Every row gives one point. A path goes straight from each point to the next, and from the last back to the first. The post is the endless flat space through its rows: a point in 2 columns, a line in 3, a plane in 4, and so on, so that a path can go around it. How many times does the path go around the post? Going back the other way cancels.

Post:
[[-0.32 -0.22]]
Path:
[[ 0.89  0.36]
 [-0.12  0.60]
 [ 1.24 -2.02]
 [-0.50 -1.59]
 [-2.87 -0.02]
 [-1.11  3.44]
 [ 0.62 -0.25]
 [ 0.01 -1.33]
 [-1.86 -1.51]
 [-1.50  1.46]
 [ 0.85  1.45]
 [-0.07  2.21]
 [-1.60  0.93]
 [-1.48 -0.84]
 [ 1.13 -3.24]]
Times around: 1

Post, 5 rows:
[[-1.74 -1.52  0.35 -1.28  0.07 -1.37]
 [-1.12  1.38  0.92 -1.74  1.83 -2.02]
 [-0.66 -1.72  0.74  0.82 -0.25 -1.35]
 [ 0.48  0.11 -0.34  1.33  0.44  1.34]
 [ 1.61  0.54 -0.55  0.44 -0.44  1.01]]
Path (27 x 6):
[[ 1.94  2.23  0.61 -0.09  1.46 -1.28]
 [ 0.31 -0.26  2.51 -0.77  1.06 -0.86]
 [-0.51 -1.23 -0.22 -0.22 -0.88  1.30]
 [-0.66 -0.67  0.12  2.62  0.25  0.62]
 [ 1.94 -1.99 -1.29 -0.69 -3.99 -0.05]
 [-0.58  0.78  1.56 -1.06 -0.10 -2.42]
 [ 1.46  1.92  2.94  1.46 -0.35 -3.43]
 [-2.10 -0.16  2.02  1.66  1.21 -1.96]
 [-1.51  1.30  3.56 -4.17  1.47 -3.47]
 [-0.37 -1.08  1.92 -1.09  1.63 -2.00]
 [-0.02 -1.55 -1.16 -2.83 -0.11 -1.14]
 [-0.58 -0.72 -0.71  0.40  0.60 -2.26]
 [-0.57 -0.94 -0.37  0.41  0.93  0.34]
 [ 2.66  0.07  1.52  0.10 -0.18  1.19]
 [-0.33  0.39  0.95  0.33  0.46  1.31]
 [-0.02 -0.24 -0.37 -1.36 -0.75  1.06]
 [-0.35 -0.23  1.32 -1.53  0.48 -1.62]
 [-2.36 -1.44  0.71 -1.78  2.08 -1.68]
 [-0.37 -3.62 -2.14 -0.02 -1.96  1.41]
 [-0.87 -1.16  0.09 -0.91 -1.37 -2.74]
 [-1.62  2.65  0.77  1.08  2.65  0.17]
 [-1.31 -1.15  0.34 -0.45 -0.03  4.09]
 [ 0.94 -0.67  1.10  1.86  0.85  0.38]
 [ 2.05  0.44 -0.16 -1.48 -0.49 -1.78]
 [-2.13 -0.72 -0.79 -1.21  1.16 -0.47]
 [-1.08 -2.11 -2.43 -1.06 -2.27  0.57]
 [-0.04  0.83  1.07  1.07  2.09 -3.00]]
Times around: 1

Post (10 x 11):
[[-0.20 -1.81 -0.73 -1.36 -0.71  0.96  0.21 -2.36 -0.97  1.94  0.71]
 [-2.42 -1.02 -1.60  0.64  0.44  0.83  0.93  0.12 -0.67 -0.25  0.14]
 [-0.30  0.68 -0.42  0.57 -3.68 -2.07  1.28  0.31  0.20 -1.82  0.89]
 [-1.33 -1.18  0.65 -1.61  1.64  0.79  0.27 -1.78 -0.31 -0.50 -0.28]
 [ 0.13  2.39 -1.23 -1.03 -1.19 -0.66  1.44  1.37  0.50 -1.84  0.22]
 [-2.05  2.98 -0.11  0.82 -0.64 -0.09 -0.67  0.67 -0.52 -2.49  0.58]
 [-0.61 -2.91 -0.21 -1.50 -0.15  1.24 -0.77  0.20  0.16  2.11  1.46]
 [ 0.44 -0.77 -2.93  1.58 -0.99  0.47  1.08  0.35  2.16 -1.65 -0.01]
 [-1.32  1.03 -0.29 -0.27 -0.88  1.77  0.12  1.81 -0.26 -1.41 -1.57]
 [ 0.00 -0.96 -1.67 -1.05  0.84  0.55 -0.67  1.23 -0.03 -0.54 -1.89]]
Path:
[[-2.98 -0.29  0.23  0.80 -1.38  0.36 -0.05 -2.55  0.00 -0.65  0.55]
 [-1.17 -3.06 -0.83 -2.23  1.17  2.99 -0.70  2.11 -1.14  3.74 -2.07]
 [ 0.67  1.38 -2.81  1.45 -1.41 -3.19  1.52 -0.11 -2.44 -1.45 -1.15]
 [ 1.10 -0.27 -0.23 -0.59 -1.88 -2.16  0.88 -1.63 -0.22 -1.91  0.43]
 [-2.40  3.19 -1.96 -0.46 -0.92 -0.56  1.78 -2.86 -1.92 -1.21  2.28]
 [-2.72  1.11 -1.10  0.49 -0.85  0.07  1.33 -0.81 -0.32 -0.61  1.52]
 [-1.19  0.44 -0.99  0.00 -0.66 -0.05  2.37 -0.96  0.14  0.99  0.90]
 [ 0.66 -1.00 -3.13  1.55 -0.88  3.99  1.42  0.52  0.63  0.97 -1.25]
 [ 0.42 -2.33 -3.00  0.81 -0.26  1.15  0.27 -0.55 -0.65 -0.28 -2.38]
 [-2.60 -0.68 -2.51 -3.36 -1.52 -0.75  3.14 -0.72 -3.67  1.60  0.52]
 [-1.36  0.86 -1.40 -1.08 -2.55 -0.82 -0.27  0.00 -0.33 -0.92 -0.30]
 [ 0.32 -0.08 -1.36 -1.31 -1.89  0.66  2.30  1.53  0.05  0.92 -1.81]
 [ 0.12  0.28 -1.62 -0.62  2.67 -1.30  0.88  0.74 -1.47  0.06 -0.56]
 [ 1.15 -0.49 -1.75 -0.44 -0.71  1.89 -0.06 -0.50  0.18 -0.19 -0.74]
 [ 0.72  0.30 -0.46 -0.45 -2.24  0.98  1.87 -0.70  0.69 -1.91  0.17]
 [-0.03  0.52 -0.71 -3.99 -0.60 -0.69 -0.72  2.57 -0.07 -1.49  0.29]
 [-0.98  1.41 -2.46  0.64 -2.27  0.74  1.61  0.61  1.46 -1.66 -0.33]
 [-0.37  1.75 -2.14  1.80 -1.43 -0.85  0.18  1.75  1.62 -1.57 -1.19]
 [ 0.07  1.34  0.89 -2.73  0.09  0.22  0.32 -0.21 -1.50  0.49 -0.03]
 [ 1.84 -0.75  3.16 -4.18  0.56 -1.23 -0.46 -2.30  0.67 -1.80  1.57]
 [ 0.27  1.53 -3.40 -0.67 -0.97  4.03  0.60  1.17  0.80 -1.51 -1.44]
 [-1.10  2.00 -2.45 -0.10 -2.12 -1.73 -0.07  1.01  0.75 -1.07  0.33]
 [-2.49 -1.42 -0.25  1.03 -1.40 -0.51  1.92 -3.36 -1.78 -0.40 -1.01]
 [-0.73  0.20  0.92 -1.08  1.27 -0.50  0.27  0.51 -0.70  1.56  2.02]
 [ 0.20  0.33 -2.34 -0.87 -1.10 -1.22  2.12 -1.02 -2.08 -0.53  2.19]
 [-1.19  2.63  0.71 -2.92 -3.29 -0.20  2.45 -1.13 -1.74 -2.40  1.06]
 [-2.23 -1.54 -2.27  0.18  0.29  1.44  1.21 -1.48  0.49 -1.29  1.29]]
Times around: 5
